Each row of a before or after table is a point. One or more steps were done to the points. Then noise was added and the rows were shuffled. The steps act on columns, c1 being the first. Write out the steps. A step turns or swaps two columns, mirrors them in a line or flattens them onto one, adds a multiple of one to another, or multiplies or shifts one. Angles are multiples of 10 degrees, from the lower column toward the higher: turns from -170 to 170, lines from 10 to 170 but not 90. Use the fewest steps. Two steps may share a column if one is a turn and the other turns, adds or multiplies; they go together, in the order done. Otherwise the lowest column goes first.
In the rows, zero is written as 100.

Before:
110, 73, 121
78, 80, 145
89, 120, 117
70, 69, 146
102, 195, 96
75, 92, 132
85, 156, 82
92, 105, 102
82, 116, 82
99, 67, 98
After:
97, 144, 104
109, 69, 80
115, 41, 62
98, 17, 100
99, 55, 92
123, 22, 99
76, 65, 94
128, 30, 59
76, 107, 97
123, 20, 50
Steps: mirror c1 and c3 in the line at 30 degrees; shift c2 by -50

Before, 8 rows:
113, 132, 162, 137
72, 97, 121, 59
68, 59, 91, 66
111, 94, 148, 150
51, 92, 109, 86
107, 121, 115, 135
66, 81, 126, 111
91, 23, 96, 90
After (8 x 4):
113, 66, 100, 138
91, 176, 100, 90
108, 79, 99, 135
72, 102, 100, 61
66, 140, 101, 64
111, 108, 101, 149
51, 107, 98, 86
66, 120, 100, 110
Steps: multiply c2 by -1; multiply c3 by 0

Before:
43, 75, 120, 69, 96, 88, 145, 112
40, 80, 123, 150, 143, 92, 75, 71
136, 65, 74, 103, 119, 91, 106, 106
140, 112, 83, 155, 84, 158, 108, 105
126, 52, 81, 68, 140, 146, 157, 56
143, 121, 91, 106, 94, 96, 88, 88
62, 56, 150, 59, 114, 81, 82, 124
128, 78, 165, 137, 72, 80, 95, 123
99, 78, 76, 89, 53, 111, 101, 80
After, 9 rows:
140, 112, 63, 114, 102, 168, 106, 104
44, 74, 125, 102, 110, 98, 143, 111
135, 65, 89, 80, 101, 100, 107, 105
144, 122, 92, 97, 101, 107, 87, 90
60, 55, 143, 124, 97, 93, 88, 124
100, 78, 97, 73, 98, 123, 90, 81
41, 80, 76, 144, 97, 101, 84, 71
126, 52, 112, 68, 110, 155, 163, 57
127, 80, 99, 175, 99, 89, 89, 124
Steps: turn c3 and c4 by 60 degrees; multiply c3 by 0.7; flatten c5 and c7 onto the line at 80 degrees; shift c6 by 10

Before, 8 rows:
97, 80, 146, 138, 107, 73, 76, 129, 93
81, 110, 100, 94, 52, 81, 60, 84, 64
85, 96, 128, 136, 132, 109, 65, 130, 85
120, 89, 130, 93, 115, 94, 78, 166, 88
73, 62, 83, 89, 62, 80, 58, 83, 68
119, 82, 103, 107, 56, 121, 85, 115, 75
131, 98, 61, 72, 133, 49, 105, 32, 46
84, 97, 77, 123, 46, 96, 45, 93, 112
After (8 x 9):
96, 60, 53, 137, 107, 73, 76, 128, 94
74, 24, 116, 89, 62, 80, 58, 83, 68
85, 93, 124, 122, 47, 97, 45, 92, 111
131, 96, 139, 72, 133, 49, 105, 31, 46
120, 77, 71, 94, 116, 94, 78, 166, 88
120, 65, 96, 107, 55, 121, 85, 116, 75
86, 93, 71, 136, 132, 109, 65, 131, 85
82, 120, 99, 94, 52, 81, 59, 84, 65
Steps: multiply c2 by 2; multiply c3 by -1

Before:
81, 122, 146, 89, 110, 100, 115, 110, 122, 84, 89
33, 97, 102, 89, 77, 69, 72, 144, 115, 104, 78
61, 95, 120, 83, 64, 87, 136, 140, 71, 67, 69
83, 82, 128, 80, 131, 109, 81, 108, 84, 84, 103
73, 159, 69, 145, 113, 122, 134, 150, 84, 61, 112
75, 153, 65, 96, 93, 139, 127, 99, 140, 83, 97
99, 130, 110, 105, 86, 144, 55, 151, 84, 128, 61
97, 150, 62, 90, 126, 82, 100, 131, 119, 120, 123
96, 90, 60, 128, 96, 99, 108, 81, 99, 126, 123
99, 102, 76, 100, 76, 69, 66, 71, 77, 126, 84
After (10 x 11):
75, 185, 65, 96, 94, 140, 128, 98, 137, 79, 104
99, 147, 110, 105, 61, 145, 55, 151, 76, 115, 85
82, 71, 128, 81, 122, 109, 80, 108, 95, 102, 78
95, 84, 59, 128, 115, 99, 109, 81, 89, 107, 118
74, 194, 68, 145, 117, 122, 133, 149, 105, 98, 98
97, 180, 60, 90, 134, 82, 99, 131, 105, 96, 95
61, 92, 121, 84, 53, 87, 135, 140, 92, 104, 107
32, 95, 101, 89, 67, 70, 72, 144, 111, 95, 103
82, 134, 146, 89, 98, 101, 115, 109, 124, 86, 85
100, 104, 76, 99, 72, 70, 66, 70, 71, 117, 108
Steps: multiply c2 by 1.6; turn c5 and c11 by -50 degrees; flatten c9 and c10 onto the line at 150 degrees

Before, 14 rows:
90, 106, 81, 99, 103, 86, 36, 127, 104, 119, 102, 71, 103, 120
106, 65, 117, 148, 101, 76, 106, 96, 119, 120, 87, 75, 120, 83
52, 93, 69, 106, 78, 112, 103, 119, 108, 104, 86, 191, 76, 87
121, 29, 79, 78, 81, 151, 100, 116, 122, 100, 117, 112, 103, 91
106, 89, 72, 77, 71, 82, 99, 108, 109, 116, 81, 72, 195, 122
61, 111, 105, 151, 90, 171, 84, 100, 65, 116, 137, 79, 96, 88
75, 96, 107, 121, 117, 74, 94, 43, 93, 50, 105, 125, 98, 95
82, 94, 86, 125, 97, 99, 99, 116, 105, 70, 70, 93, 83, 86
113, 101, 124, 89, 77, 84, 94, 125, 90, 104, 92, 110, 76, 78
96, 96, 86, 99, 102, 75, 109, 131, 108, 99, 110, 78, 74, 106
119, 59, 79, 97, 83, 98, 104, 99, 118, 121, 75, 76, 73, 108
127, 97, 107, 87, 107, 76, 102, 123, 39, 105, 88, 121, 150, 105
77, 110, 106, 112, 99, 96, 103, 102, 121, 64, 79, 85, 129, 162
116, 106, 89, 179, 80, 88, 103, 96, 130, 106, 94, 90, 78, 84
After (14 x 14):
118, 46, 56, 78, 78, 65, 100, 123, 121, 101, 150, 112, 65, 89
83, 81, 72, 126, 99, 90, 99, 110, 107, 88, 76, 94, 114, 87
96, 102, 70, 98, 104, 103, 109, 133, 110, 98, 109, 79, 134, 105
59, 128, 110, 150, 98, 43, 84, 83, 64, 106, 128, 78, 60, 88
130, 91, 114, 86, 103, 150, 102, 127, 40, 101, 90, 121, 77, 107
75, 99, 112, 112, 103, 122, 105, 99, 121, 85, 77, 83, 80, 161
90, 105, 62, 100, 105, 115, 36, 128, 102, 109, 99, 69, 109, 121
49, 85, 38, 105, 87, 76, 104, 116, 108, 102, 90, 192, 112, 86
79, 98, 114, 120, 120, 121, 95, 37, 94, 80, 106, 123, 119, 95
110, 95, 147, 91, 77, 96, 93, 128, 91, 103, 92, 109, 127, 76
103, 80, 44, 78, 71, 174, 100, 118, 109, 107, 88, 71, 40, 120
108, 102, 79, 179, 76, 98, 103, 74, 129, 102, 91, 90, 124, 83
116, 52, 59, 98, 83, 86, 106, 99, 119, 109, 98, 76, 121, 109
105, 65, 133, 147, 98, 132, 106, 81, 118, 109, 105, 76, 100, 83
Steps: turn c1 and c5 by -10 degrees; turn c2 and c11 by -30 degrees; multiply c3 by 2; add -0.3 times c4 to c8; turn c6 and c13 by -140 degrees; multiply c10 by 0.4

Before:
89, 112, 118, 83, 95, 48, 104, 82, 91, 70, 72, 96, 78, 129, 91, 102, 104, 125
59, 92, 62, 81, 129, 66, 100, 95, 78, 100, 90, 71, 60, 108, 103, 93, 95, 139
164, 85, 136, 117, 121, 128, 97, 123, 83, 148, 138, 130, 123, 90, 68, 74, 101, 101
134, 93, 134, 140, 112, 128, 70, 94, 90, 104, 142, 101, 84, 104, 95, 80, 78, 57
95, 99, 65, 63, 112, 74, 107, 102, 100, 130, 73, 53, 95, 103, 77, 104, 122, 73
103, 119, 102, 79, 130, 73, 147, 80, 109, 109, 74, 76, 57, 89, 116, 96, 102, 118
107, 78, 66, 109, 80, 49, 119, 92, 115, 86, 98, 61, 68, 105, 107, 87, 108, 122
69, 104, 66, 119, 86, 47, 109, 93, 87, 113, 74, 96, 83, 90, 123, 145, 95, 102
90, 80, 100, 105, 118, 69, 111, 72, 93, 97, 105, 57, 108, 113, 114, 158, 101, 121
107, 55, 195, 78, 96, 126, 129, 101, 60, 88, 143, 121, 114, 22, 63, 121, 80, 97
72, 107, 82, 71, 93, 75, 109, 102, 123, 114, 120, 88, 70, 119, 117, 122, 125, 111
144, 88, 162, 115, 98, 108, 60, 102, 89, 148, 145, 98, 130, 87, 120, 43, 75, 82
After (12 x 18):
73, 108, 80, 68, 75, 92, 116, 105, 126, 114, 118, 104, 121, 70, 119, 124, 73, 100
66, 105, 66, 120, 48, 84, 105, 104, 88, 117, 73, 93, 87, 84, 123, 148, 101, 108
131, 93, 138, 143, 131, 103, 49, 95, 91, 106, 142, 84, 103, 86, 95, 82, 121, 94
94, 75, 102, 110, 78, 70, 125, 92, 91, 96, 106, 66, 117, 107, 116, 157, 73, 98
102, 112, 98, 82, 88, 65, 137, 102, 106, 112, 78, 80, 86, 58, 112, 97, 79, 134
109, 60, 197, 78, 121, 117, 110, 84, 58, 81, 139, 106, 24, 115, 64, 123, 132, 126
92, 98, 64, 66, 83, 79, 80, 96, 100, 133, 74, 77, 102, 94, 76, 105, 50, 121
92, 106, 117, 84, 55, 83, 124, 101, 93, 69, 74, 99, 130, 79, 89, 101, 93, 94
144, 86, 161, 117, 105, 101, 64, 95, 88, 146, 145, 77, 88, 131, 123, 45, 116, 73
108, 76, 69, 110, 46, 89, 131, 96, 115, 89, 102, 75, 107, 68, 108, 86, 69, 103
169, 93, 140, 118, 135, 94, 101, 96, 85, 144, 139, 122, 90, 120, 74, 76, 115, 96
61, 88, 62, 77, 84, 57, 132, 96, 80, 98, 91, 76, 109, 60, 106, 93, 81, 80
Steps: flatten c2 and c8 onto the line at 20 degrees; turn c5 and c6 by -60 degrees; mirror c7 and c18 in the line at 30 degrees; mirror c12 and c17 in the line at 20 degrees; swap c13 and c14

Before, 9 rows:
140, 100, 77, 143, 71, 104, 63, 148, 119, 124, 172, 142, 103, 94, 91, 112, 180, 104, 33, 104
91, 87, 152, 108, 97, 41, 96, 126, 118, 109, 117, 114, 82, 104, 52, 130, 74, 110, 94, 94
100, 123, 120, 77, 50, 83, 84, 95, 132, 122, 155, 139, 48, 98, 121, 106, 86, 139, 152, 111
118, 100, 95, 94, 126, 118, 119, 117, 98, 92, 82, 86, 87, 78, 90, 141, 68, 167, 64, 105
56, 119, 111, 60, 78, 43, 118, 104, 160, 102, 72, 104, 126, 139, 99, 98, 108, 158, 68, 83
102, 96, 88, 178, 52, 165, 104, 119, 56, 98, 93, 121, 94, 151, 82, 137, 78, 99, 91, 111
88, 112, 82, 86, 111, 130, 104, 112, 71, 113, 102, 67, 129, 86, 96, 85, 120, 100, 107, 42
82, 71, 125, 133, 108, 40, 46, 120, 118, 40, 96, 147, 76, 132, 61, 80, 88, 118, 90, 95
158, 143, 53, 96, 64, 85, 93, 77, 59, 131, 120, 80, 129, 73, 56, 88, 98, 138, 137, 105
After:
158, 142, 53, 97, 52, 84, 92, 122, 138, 130, 120, 131, 127, 72, 112, 86, 100, 80, 57, 104
93, 90, 154, 111, 88, 38, 82, 78, 93, 109, 119, 114, 75, 108, 160, 127, 73, 100, 114, 89
114, 102, 97, 108, 49, 117, 105, 84, 65, 90, 85, 120, 84, 81, 106, 142, 63, 148, 98, 108
93, 123, 123, 106, 43, 81, 79, 111, 154, 123, 155, 73, 48, 95, 129, 102, 82, 65, 133, 111
102, 95, 88, 77, 86, 168, 98, 68, 91, 98, 93, 93, 94, 154, 129, 144, 76, 56, 57, 111
81, 72, 125, 99, 84, 41, 40, 75, 92, 41, 96, 86, 77, 132, 175, 82, 87, 112, 119, 92
60, 122, 115, 112, 40, 41, 123, 102, 68, 102, 73, 88, 127, 141, 86, 95, 109, 104, 159, 82
139, 101, 78, 99, 86, 106, 101, 48, 31, 124, 169, 68, 103, 94, 123, 112, 181, 73, 118, 101
89, 110, 80, 114, 100, 128, 116, 88, 106, 112, 100, 122, 131, 80, 68, 85, 118, 110, 67, 45
Steps: multiply c4 by 0.4; turn c4 and c8 by -160 degrees; turn c5 and c18 by 70 degrees; add 0.5 times c17 to c7; swap c9 and c19; add 0.7 times c13 to c15; turn c12 and c15 by 150 degrees

Before, 13 rows:
90, 85, 136, 195, 108, 163, 61, 99, 77, 52, 97, 101, 67, 104, 128, 149, 107, 141, 109, 137, 155, 67, 108, 138, 147, 128, 69, 152, 126, 89, 95, 111
90, 28, 54, 80, 132, 85, 95, 98, 107, 98, 108, 117, 80, 135, 68, 77, 131, 93, 144, 101, 135, 112, 90, 83, 136, 69, 83, 93, 79, 128, 74, 77
150, 87, 69, 125, 132, 38, 96, 66, 47, 87, 89, 48, 130, 144, 95, 83, 86, 106, 121, 65, 115, 117, 67, 45, 130, 58, 88, 80, 96, 135, 111, 62
134, 84, 98, 83, 137, 109, 73, 94, 94, 95, 124, 114, 35, 77, 133, 82, 67, 90, 79, 106, 100, 113, 157, 74, 142, 84, 79, 110, 61, 110, 31, 104
130, 107, 116, 85, 87, 67, 99, 85, 134, 94, 170, 108, 110, 61, 83, 117, 113, 102, 81, 67, 110, 140, 115, 101, 92, 106, 43, 140, 107, 104, 75, 66
99, 84, 107, 109, 107, 87, 92, 60, 153, 88, 52, 51, 73, 116, 92, 86, 107, 124, 21, 132, 78, 126, 89, 86, 101, 69, 103, 117, 89, 79, 91, 121
126, 142, 140, 130, 88, 162, 85, 56, 137, 93, 105, 99, 65, 120, 126, 86, 87, 101, 59, 119, 72, 103, 96, 67, 145, 96, 129, 99, 134, 89, 64, 155
107, 37, 118, 115, 132, 80, 136, 96, 76, 92, 105, 96, 66, 72, 100, 138, 98, 60, 135, 122, 96, 100, 162, 120, 127, 82, 68, 105, 123, 108, 67, 61
110, 81, 96, 107, 115, 78, 89, 87, 115, 110, 129, 85, 65, 169, 70, 85, 88, 117, 64, 86, 97, 91, 81, 105, 156, 62, 124, 116, 99, 89, 98, 136
108, 82, 105, 105, 75, 87, 85, 81, 98, 77, 119, 92, 91, 55, 104, 73, 108, 128, 29, 87, 98, 125, 107, 50, 145, 85, 11, 138, 56, 114, 111, 137
107, 107, 108, 63, 103, 64, 109, 142, 90, 86, 129, 120, 108, 115, 104, 103, 80, 119, 151, 132, 115, 100, 131, 84, 78, 99, 90, 74, 125, 132, 53, 153
129, 96, 91, 131, 58, 103, 61, 137, 86, 60, 143, 63, 71, 111, 100, 98, 91, 156, 85, 128, 127, 107, 101, 118, 156, 81, 69, 137, 119, 89, 78, 124
105, 96, 63, 152, 115, 115, 100, 114, 86, 35, 41, 99, 70, 113, 113, 80, 92, 126, 133, 95, 82, 130, 69, 82, 112, 115, 95, 144, 63, 76, 49, 115
After, 13 rows:
131, 77, 115, 84, 86, 89, 86, 94, 59, 94, 170, 109, 109, 60, 83, 117, 113, 102, 80, 67, 110, 140, 115, 100, 91, 106, 44, 141, 108, 105, 75, 65
90, 145, 136, 194, 106, 136, 78, 134, 138, 53, 98, 102, 66, 102, 129, 150, 105, 141, 110, 138, 155, 67, 108, 138, 147, 127, 69, 152, 125, 90, 95, 110
106, 144, 118, 115, 131, 46, 114, 67, 104, 94, 106, 97, 66, 72, 100, 138, 98, 59, 135, 123, 96, 100, 162, 118, 126, 81, 68, 107, 122, 109, 66, 61
109, 109, 105, 105, 75, 81, 76, 105, 95, 76, 120, 91, 91, 56, 103, 73, 109, 128, 30, 87, 99, 124, 106, 50, 145, 85, 10, 137, 57, 113, 111, 137
133, 119, 98, 82, 137, 97, 82, 122, 107, 93, 125, 115, 34, 77, 134, 82, 67, 89, 79, 106, 101, 114, 158, 74, 142, 85, 78, 110, 60, 109, 32, 103
99, 108, 106, 107, 106, 99, 61, 87, 43, 88, 50, 51, 73, 117, 92, 86, 106, 124, 21, 131, 78, 124, 88, 86, 101, 67, 102, 118, 89, 80, 91, 121
90, 155, 54, 80, 131, 56, 96, 104, 76, 98, 109, 117, 80, 135, 67, 78, 132, 93, 144, 100, 135, 113, 90, 83, 136, 69, 84, 94, 80, 128, 73, 77
108, 77, 109, 63, 102, 69, 141, 113, 100, 86, 129, 120, 108, 114, 104, 103, 80, 118, 151, 131, 114, 100, 131, 83, 79, 100, 91, 73, 126, 131, 53, 152
127, 94, 140, 129, 89, 183, 53, 91, 91, 93, 104, 99, 64, 120, 126, 87, 87, 101, 58, 118, 73, 102, 97, 66, 146, 96, 129, 99, 135, 89, 63, 155
110, 106, 96, 108, 115, 77, 84, 104, 76, 110, 129, 85, 64, 168, 71, 84, 89, 116, 65, 84, 98, 92, 82, 106, 156, 62, 125, 115, 101, 89, 98, 135
105, 112, 64, 151, 115, 104, 113, 107, 117, 35, 41, 98, 71, 113, 114, 80, 92, 126, 133, 97, 84, 130, 69, 82, 113, 115, 94, 144, 63, 78, 49, 115
150, 82, 68, 125, 132, 26, 68, 87, 129, 88, 88, 48, 130, 145, 96, 83, 86, 106, 122, 64, 114, 117, 69, 45, 130, 57, 87, 80, 96, 135, 110, 61
130, 105, 90, 132, 57, 96, 114, 152, 113, 60, 142, 64, 71, 111, 100, 97, 91, 156, 85, 128, 128, 107, 101, 117, 157, 81, 68, 136, 119, 89, 79, 124
Steps: turn c2 and c6 by -150 degrees; turn c6 and c9 by -160 degrees; turn c7 and c8 by -60 degrees

Before (8 x 48):
122, 108, 109, 111, 130, 120, 106, 100, 131, 97, 151, 60, 82, 77, 91, 107, 113, 127, 44, 132, 63, 100, 123, 99, 65, 119, 80, 119, 107, 76, 108, 131, 74, 106, 125, 95, 91, 115, 132, 82, 120, 149, 56, 126, 163, 104, 130, 90
125, 121, 123, 66, 58, 75, 122, 67, 114, 143, 116, 114, 85, 109, 71, 80, 77, 87, 65, 96, 93, 75, 83, 114, 61, 87, 81, 120, 116, 73, 101, 91, 126, 91, 69, 61, 96, 87, 120, 119, 87, 107, 102, 50, 98, 108, 101, 82
150, 132, 75, 79, 64, 111, 105, 54, 112, 132, 154, 131, 96, 71, 91, 67, 91, 105, 86, 62, 124, 75, 83, 74, 111, 118, 50, 132, 107, 72, 58, 60, 122, 115, 84, 72, 82, 85, 82, 138, 91, 86, 153, 89, 103, 117, 66, 75
129, 84, 104, 94, 81, 117, 128, 104, 103, 127, 147, 86, 97, 91, 79, 82, 75, 144, 89, 117, 88, 102, 110, 122, 79, 85, 108, 108, 107, 122, 90, 98, 111, 86, 103, 78, 56, 60, 124, 111, 151, 127, 45, 78, 114, 111, 107, 105
56, 53, 124, 148, 78, 49, 65, 70, 120, 49, 67, 92, 87, 165, 106, 163, 83, 137, 44, 106, 143, 87, 152, 149, 170, 135, 165, 82, 142, 133, 105, 123, 68, 79, 109, 119, 147, 46, 109, 57, 172, 144, 73, 119, 144, 104, 170, 112
102, 126, 71, 79, 13, 24, 78, 101, 60, 80, 105, 173, 144, 67, 110, 139, 92, 102, 83, 99, 134, 94, 80, 72, 91, 152, 116, 47, 71, 75, 78, 63, 109, 154, 41, 73, 81, 87, 61, 132, 88, 114, 145, 155, 61, 176, 96, 18
101, 112, 93, 71, 77, 71, 115, 72, 100, 124, 145, 99, 84, 70, 114, 78, 109, 94, 82, 74, 75, 61, 56, 106, 102, 97, 41, 128, 116, 67, 71, 82, 120, 90, 73, 70, 29, 67, 122, 106, 91, 118, 111, 78, 121, 97, 88, 86
125, 68, 136, 90, 106, 88, 147, 74, 97, 96, 149, 52, 114, 87, 94, 73, 65, 130, 69, 154, 83, 134, 115, 121, 112, 76, 131, 83, 42, 110, 117, 146, 96, 84, 120, 80, 100, 93, 112, 87, 173, 141, 94, 84, 145, 85, 107, 112
After, 8 rows:
96, 116, 96, 68, 76, 70, 114, 73, 99, 123, 142, 96, 82, 65, 110, 76, 93, 97, 81, 84, 70, 62, 112, 109, 102, 110, 39, 115, 118, 69, 74, 79, 125, 75, 69, 73, 27, 66, 124, 111, 92, 118, 53, 79, 120, 99, 85, 116
99, 127, 73, 80, 17, 29, 72, 103, 64, 78, 110, 171, 143, 70, 110, 137, 151, 106, 79, 170, 132, 96, 139, 75, 90, 85, 115, 110, 74, 80, 80, 63, 51, 42, 44, 70, 86, 90, 62, 136, 86, 113, 82, 155, 62, 178, 95, 149
126, 120, 124, 64, 55, 70, 124, 68, 117, 143, 113, 117, 90, 110, 79, 68, 88, 90, 58, 98, 89, 77, 100, 113, 62, 78, 80, 125, 120, 72, 96, 90, 117, 97, 68, 60, 95, 94, 126, 120, 89, 107, 85, 51, 105, 112, 98, 117
132, 84, 101, 92, 83, 111, 131, 102, 105, 128, 146, 87, 97, 92, 73, 82, 87, 136, 90, 102, 94, 101, 42, 117, 81, 72, 106, 116, 108, 127, 91, 97, 105, 122, 102, 78, 58, 61, 123, 115, 150, 128, 109, 75, 113, 109, 102, 102
118, 111, 109, 115, 134, 116, 107, 99, 135, 102, 146, 61, 83, 77, 94, 110, 119, 128, 37, 134, 61, 102, 55, 101, 64, 111, 83, 75, 113, 77, 109, 128, 122, 118, 123, 96, 93, 115, 129, 78, 120, 145, 121, 118, 165, 99, 130, 107
131, 68, 139, 94, 103, 89, 151, 67, 96, 95, 149, 56, 112, 85, 95, 77, 78, 132, 67, 119, 84, 137, 95, 116, 108, 64, 126, 100, 43, 114, 116, 140, 82, 152, 120, 76, 98, 95, 108, 89, 169, 143, 113, 83, 148, 82, 108, 96
142, 130, 73, 78, 61, 117, 104, 55, 116, 135, 154, 133, 93, 73, 91, 62, 116, 106, 84, 95, 122, 70, 159, 70, 114, 94, 49, 121, 103, 73, 61, 60, 134, 51, 82, 70, 85, 86, 81, 136, 92, 88, 84, 92, 102, 117, 70, 116
59, 49, 122, 144, 80, 44, 66, 71, 118, 46, 72, 94, 88, 167, 106, 158, 139, 139, 45, 88, 147, 84, 72, 146, 162, 84, 168, 67, 143, 136, 106, 127, 84, 124, 106, 119, 144, 44, 114, 56, 169, 144, 150, 116, 143, 102, 172, 97
Steps: swap c17 and c26; turn c34 and c48 by -150 degrees; turn c20 and c34 by 50 degrees; swap c23 and c43; swap c28 and c33
